Rows are points. The ring and each string are closed loops that go straight from each point to the next, and from the last back to the first. Before rounding, they use only three directions, however many columns there are. How many times does the string pass through the ring? Passing back the other way cancels.
In the rows, 128 means zero.

Ring (6 x 4):
[[162 118 126 163]
 [141 148 142 142]
 [ 96 143 142  96]
 [ 76  96 119  75]
 [108  64 114  98]
 [143  68 116 133]]
String, 11 rows:
[[172 125 168 142]
 [180 141 145 175]
 [164 137  99 195]
 [132 114  96 157]
 [140 106 131 132]
 [173  94 158 139]
 [187  80 134 166]
 [160  87  91 177]
 [132 103  97 151]
 [149 111  98 171]
 [127 112 116 134]]
Times through: 2

Ring, 10 rows:
[[177 110  81 158 112 161 134 153 130]
 [144 151  78 140 135 156 137 185 129]
 [119 163  92 132 149 151 133 189 123]
 [ 94 158 129 131 160 143 122 174 110]
 [ 85 126 166 138 158 138 108 139  98]
 [ 89  88 174 140 147 137 102 110  99]
 [104  57 158 140 131 141 102  94 108]
 [121  45 141 142 120 145 106  91 116]
 [154  48 114 151 106 153 115 100 125]
 [179  83  90 161 104 160 128 131 129]]
String, 14 rows:
[[160 158  49 140 128 162 146 198 140]
 [199 142  80 175 112 165 141 173 125]
 [185 118 128 184 115 158 126 140 108]
 [137 103  93 138 126 153 126 147 129]
 [138 101  56 123 122 157 134 159 145]
 [148 109 114 154 125 153 124 142 118]
 [167 122 120 170 122 156 126 147 112]
 [179 154  99 172 124 160 137 175 117]
 [144 125 125 158 132 151 123 149 112]
 [148 138 132 165 134 152 124 155 107]
 [133 188  96 145 151 153 137 203 117]
 [109 198  57 115 159 153 145 227 135]
 [110 155  59 111 148 152 138 197 139]
 [123 152  52 116 141 155 140 196 142]]
Times through: 0
String:
[[175 111 124 176 116 156 124 137 111]
 [140 100 107 145 125 152 123 139 123]
 [145  76  71 130 114 156 128 137 141]
 [134  76  82 128 119 153 124 133 137]
 [141  84 110 145 121 152 120 127 124]
 [191  67 144 190 100 157 115  99 107]
 [202  69 143 196  96 159 117 100 106]
 [163  91 121 164 115 154 121 126 116]
 [145  96  97 143 122 154 125 141 128]
 [183 112 134 185 114 157 123 134 106]
 [198 129  82 174 109 164 138 164 126]
 [189 141  51 157 113 166 146 184 139]
 [138 120  41 118 126 158 140 178 149]
 [137 109  94 138 128 153 127 151 128]]
Times through: 1

Ring:
[[126 150 146 146 108 114 156 121 134 126 125  94 131  98]
 [125 152 139 142 111 114 147 125 128 122 127 100 127 107]
 [131 143 125 119 119 119 119 133 114 113 129 115 123 129]
 [138 132 119 100 124 122 102 137 107 110 128 123 123 141]
 [150 114 114  76 131 129  85 139 102 110 125 131 127 152]
 [153 107 113  76 135 135  85 136 107 113 123 132 133 150]
 [147 108 115  98 139 140 102 128 121 122 120 125 141 136]
 [139 118 126 124 133 137 129 120 135 129 118 112 145 116]
 [135 126 135 135 125 131 143 117 140 132 119 104 144 105]
 [130 140 146 144 113 120 158 117 141 131 121  94 139  95]]
String (29 x 14):
[[179  93 123   7 118 119  51 153  79 100 126 139 119 171]
 [158 111 127  63 119 122  89 140 102 111 124 125 127 145]
 [139 125 120 108 129 129 110 130 117 118 124 120 132 133]
 [125 130 102 138 146 142 111 126 124 119 124 127 136 136]
 [141 113  95  99 150 144  81 134 109 112 124 140 134 157]
 [130 126 105 129 144 141 109 126 123 120 123 127 137 137]
 [146 119 126  96 125 127 109 131 117 118 123 119 133 131]
 [167  99 132  51 120 125  89 137 106 115 120 123 133 141]
 [162  98 125  67 129 133  93 133 113 119 119 125 139 140]
 [151 112 131  89 123 128 111 129 119 121 120 116 137 128]
 [135 126 122 125 132 133 123 124 128 124 122 115 138 123]
 [126 126 113 151 145 145 132 116 140 130 119 116 147 118]
 [128 122 120 154 142 145 142 112 147 135 117 110 152 108]
 [147 115 144 112 119 129 139 119 138 132 116 102 146 104]
 [150 118 145  98 113 121 130 125 127 126 120 104 138 112]
 [153 116 152  97 109 120 137 123 131 129 118  99 141 105]
 [145 117 149 122 117 128 151 114 145 137 115  96 150  94]
 [120 132 118 169 142 144 148 111 149 135 118 108 150 105]
 [126 130 119 150 138 140 137 117 140 130 120 112 145 114]
 [145 122 134 103 119 124 122 128 122 122 122 111 135 121]
 [140 125 129 112 124 127 122 127 124 122 122 113 135 123]
 [128 123 108 143 147 146 122 119 135 127 120 121 145 125]
 [137 112 104 123 151 149 108 122 129 125 119 128 146 135]
 [166  86 113  55 140 142  75 135 109 117 118 136 142 153]
 [167  98 128  50 123 127  85 138 104 114 121 126 133 145]
 [151 112 123  82 127 129  98 134 111 116 123 124 133 139]
 [137 124 113 114 136 135 108 129 119 118 124 124 135 135]
 [150 117 125  84 124 126 100 135 110 115 124 122 130 138]
 [176  96 129  18 115 118  64 150  86 103 125 133 122 161]]
Times through: 1

Ring:
[[ 93 203 119 141 146 148  96 166  84 143 120 121 166 156]
 [114 205 100 123 159 177 102 187  89 154 132 109 125 157]
 [114 159 103 113 162 192 106 181 101 137 133 111  92 147]
 [107  98 139 126 157 149 114 148 116 119 104 138  98 110]
 [ 89  84 162 144 146 115 112 124 115 108  88 154 133 101]
 [ 68 116 153 150 135 127  99 125  99 103 101 145 163 131]]
String:
[[111 151 131 132 157 140 110 160 104 140 107 131 127 123]
 [ 96 118 116 117 154 190 105 161 106 114 129 120  90 142]
 [ 96  68 112 102 158 220 108 158 118  94 138 118  44 139]
 [121  98 146 128 163 129 121 148 122 131  92 144  98  93]
 [111 127 147 139 156 117 115 147 111 135  92 144 131 104]
 [103 122 149 140 152 119 112 142 110 128  93 144 135 108]
 [113 127 168 153 154  76 119 134 113 142  70 159 159  84]
 [ 53  43 173 151 129 123 102  98 114  71  92 160 144 113]
 [ 54  83 145 140 131 162  95 121 102  79 116 139 135 143]
 [ 78 123 142 142 141 142 101 137 100 110 108 138 145 134]
 [ 94 147 153 152 145 103 107 138 101 132  90 147 168 115]
 [ 63 122 156 156 131 119  97 122  96 103  99 147 176 133]
 [ 28  84 140 143 119 181  83 115  93  60 130 134 148 168]
 [ 80 129 141 142 142 141 101 139 100 113 108 137 147 134]
 [101 144 157 153 148  94 111 138 104 137  83 150 167 106]
 [ 72  81 178 159 135  90 107 106 111  99  77 164 168  99]
 [ 64  44 176 150 135 114 107 101 118  80  85 162 139 102]
 [ 70  64 147 132 140 161 103 124 113  83 111 142 110 126]
 [105 130 144 139 153 125 111 147 108 131  97 141 134 112]
 [126 116 156 139 163 100 123 146 119 143  79 151 123  83]
 [122 134 141 133 161 122 118 155 113 143  94 140 120 102]
 [109 138 130 130 156 148 110 158 106 133 109 131 118 123]
 [ 99 111 107 108 157 211 105 167 108 110 139 113  70 148]
 [102 106  89  92 162 249 104 180 109 106 157 100  36 161]
 [129 149 117 117 168 163 115 176 109 147 116 122  92 122]]
Times through: 1
